Each row is a point. Examples show where two turns around zero, p and q, send a point. Where does a point land after both, in the order given? Backwards means that the second turn is done in reverse. Each puzzle has new turns, and all numbers are rounded.
In the rows, 128 means zero.

Turn p:
[133 122 124] => [130 136 126]
[127 166 143] => [103 102 147]
[107  81 184] => [199 114 152]
[161 125  88] => [102 170 114]
[111 141 125] => [122 110 119]
[129 133 105] => [113 135 111]
Turn q:
[157  96 150] => [ 97 123 165]
[138 136 155] => [125 152 145]
[114 103  97] => [118  93 107]
[102 119 113] => [121 117  99]
[128 186 125] => [179 155 122]
Where do these land?
q, then p: [141 118 118] => [146 132 132]
q, then p: [110 120 128] => [124 126 109]
p, then q backwards: [119 105 178] => [171 156 105]
p, then q: [143 170  88] => [126 132  68]

Turn p:
[160 128 122 131 108 119] => [148 108 111 119 132 109]
[162 101 110 122 114 101] => [139  89  92 137 139 120]
[132 109 126 140 115  84] => [126  80 126 128 143 137]
[ 92 128 121 113 101 137] => [ 92 136 121  99 120 136]
[ 95 133 176  95 139 123] => [100 128 158 139  76 141]
[141 105 169 139 160 140] => [127 130 156 176 123 105]
[ 89 151  83 132 168 138] => [129 175 127 126 150 184]
[154 169 116 152 118 182] => [164 177 131  99 142  92]
Turn q:
[134 116 163 136 126 116] => [141 116 140 135 161 129]
[138 111 104 116 124 113] => [118 105 109 114 119 120]
[137 155 120 119 109 117] => [114 130 117 154 120 108]
[113 111 131 113 125 134] => [119 136 121 109 142 133]
[149 110 108 110 137 191] => [161 156  83 103 107 150]
[123 197 131 118 206 117] => [100 130 155 186  90 197]
[121 112 148 196 102 117] => [164 119 181 117 143  88]
[108 112 120 117  95 119] => [107 132 121 106 142  99]
Where do these land?
p, then q: [ 93 151 144 138 166 137] => [148 168 143 160 147 135]
p, then q: [143 119 135  91 152 111] => [155 132 131 112 115  90]
q, then p: [128 148  70  83 165 113] => [ 67 147 108  79 151 124]
q, then p: [121 101 145 132 131 111] => [120 132 127 162 116 131]
p, then q: [144 112 141 146 130 140] => [127 103 150 135 132 131]
q, then p: [131 154 138 159 145 123] => [132 117 156 127 131  95]
p, then q: [143 152 110 158  56 120] => [ 87  92  76 120 145 163]
q, then p backwards: [124  95 132 147 135 121] => [129 147 129 149 109 108]
p, then q backwards: [125 120 136  98  72 177] => [102 124  71 110  80 133]

Turn p:
[132 144  96 156 106 151 111 136] => [ 93 112 127 157 121 110 130 101]
[101 102 158 106 133 144 136  85] => [160 121 172  88 139 138 116 122]
[142 140 150 142 136  89  75 174] => [ 91 148  78 126 158 158 166 135]
[144 141 141 105 148 143 128 146] => [122 142 142 130 122 128 153 159]
[174  66 115 123 100 137 120 126] => [ 81 151 135 104 118 126  68 133]
[ 87 140 116  95 115  75 110 114] => [154  98  89  91 103 156 145 109]
[116 153 131 132 127 110 154 158] => [147 119  97 142 133 107 145 147]
[111 143 124 151 119 146 161 128] => [147 111 135 151 137  94 124 122]
[198 116 141 133 127 151 158 109] => [121 193 157 138 117 100  98 137]
[ 75 134 108 136 169 134 128 103] => [165  85 150 152 131 163 134 116]
Turn q:
[153 121 162 124 101 119 159 159] => [141  81 121 165 142 134 112 146]
[152 102 107 133 161 145 151 121] => [165 142 122 121 162 123 156 121]
[ 84 120 108 101 150 149 137 106] => [109 156 100  99 134 160 151 111]
[149 150 157 130 136  89 108 160] => [130 118 114 153 106  86  97 153]
[108 153 109  92  94  99  74 143] => [ 89 153 135 116 105 135  59 139]
[122  89 111 174 133 124 148  98] => [126 145 162 144 153 127 182 124]
[100 148 111 161 134 162  90 153] => [100 117 147  67 119 100 133 135]
[156 111 175  99 114 141 156  87] => [154 105 112 173 126 157 131  77]
[128 158 112 137 128 123 130 125] => [137 135 138 115 105 132 129 146]
Where do these land?
q, then p backwards: [124 177 137 149 115 141 113 169] => [109 104 106  80 104 145 147 143]
q, then p: [151 123 121 146 123  82 153  92] => [128 158 119 162 161  89 138 116]
q, then p: [168 104 115 137 134 148 148  91] => [147 185 154 144 125 121 121 127]
p, then q: [110 108 176 122 104 135  86 145] => [123 151  61 119 136 146 139 120]
p, then q: [159 126 159 151 133  95  98 170] => [133 150 107  72 114 138 152 164]
q, then p: [102 138 126  83 138 123 110 157] => [105  86 123 130  99 151 145 121]
p, then q: [123 124  96  99  93 112  91  90] => [111 137 143 131 130 184 110  82]
q, then p: [112 104  96 161 151 145 167 102] => [173 145 148 149 119  95 129 168]
q, then p backwards: [105 143 139 131 161 151 143 116] => [120 159 130 105 112 103 108 134]
p, then q backwards: [127 133 114 102 128 149 172 148] => [146 160 136 159 131 103 127 155]

Turn p:
[151 139 180  87 145 134 138 122 132] => [142 128 131  71 142 110 163 114 138]
[ 99 103 128 120 164  83 156 138 126] => [107 111 126 136 107 170 172 131 156]
[110 109 109 112 122 120 114 141 102] => [102 114 132 135 150 158 118 131 122]
[171 141 110 100 122 142 137 104 148] => [145 175 139  93 123 127 122 137 107]
[ 91 171 133 144 134 143 107 137  93] => [162  87 116 160 158 129 125 109 110]
[105 103 106 106  87 115 167 127  97] => [104 125 117 133 155 156 133 193 129]
[154 151 109 168 148 139  79 132 164] => [142 152 138 152  96 107  95  72 112]
[128 121 107 141 115 105 124 154 170] => [102 161 101 150 108 131 118 116 140]
[156 122 131 163 153 165 129 144 139] => [126 114 130 122  84  94 118 113 101]
[154 109 116 138 103 113 149 128  93] => [ 99 135 151 142 138 118 141 167 109]
[ 89 139 179 129 114 148 107  82 144] => [176 105 128 115 150 106 104 125 184]
Turn q:
[154 120 139 126 136 124 158 142 113] => [135 148 105 124 128 141 117 159 125]
[ 81 108 118 129 153 176 166 144 115] => [146 101 118  90 188 108 104 141 118]
[ 97 118 120 119 107 119 170 122 107] => [115 133 118  99 143 125  84 123 154]
[121 147 109 179 147 128 131 138 111] => [109 151 155 117 152 127 126 130  85]
[147 114 111 115 143 110 145 105 145] => [123 153  97 135 123 101 139 126 140]
[140 133 105 120 112 140 112 142 133] => [137 119 130 160 126 127 115 116 117]
[130 128 129 112 145  95 108 147 140] => [119 118 129 134  90 106 135 144 120]
[144 183 145 115 128 118 167 104 131] => [ 80 144 119 147 148 150 140 154 163]
[135 123 127 124 141 129  93 118 104] => [154 138 159 134 118 117 138 133 131]
[132 107 177 141  67 142  31 119 181] => [163  77 150 140  65 178 181  54 127]
Where do these land?
p, then q: [130 143 104 130 111 119 122 168 148] => [109 142 162 136 154 111 119 111 120]
q, then p: [ 93 130 106 166 114 105 113 126 123] => [152 112 148 118 169 135 134 131 160]
p, then q: [137 158 186  89 140 183 154 118 164] => [131 147  85 188  93  90 107 147 170]
p, then q: [139 121 112 173 149 108 115 136 138] => [112 140 143 106 129 163 130  92 132]
q, then p: [150 142 110 128 128 122 130 132  82] => [139 122 119 143 141  98 134  89 119]
q, then p: [112 103 100 135 137 110 162 120 126] => [140 149 137 139 149 168 135 106 130]
q, then p backwards: [146 120 151  94 117 196 134  93 156] => [ 60 172 162 116 133  97 131 126 121]
q, then p: [144 114 133 134 107  82 124 131 116] => [144 146 111 136 167 115 104 134 127]
q, then p backwards: [110 150 100 152 127  91 123 112 144] => [170 105 132 137 130 113 106 159 132]
p, then q: [116 110 140 146 123 121 123 151  88] => [137 129 124  77 127 113 125 124 113]
p, then q: [132 118 167  60 155 171 108 122 124] => [168 111 104 146 117  87 140 153 191]
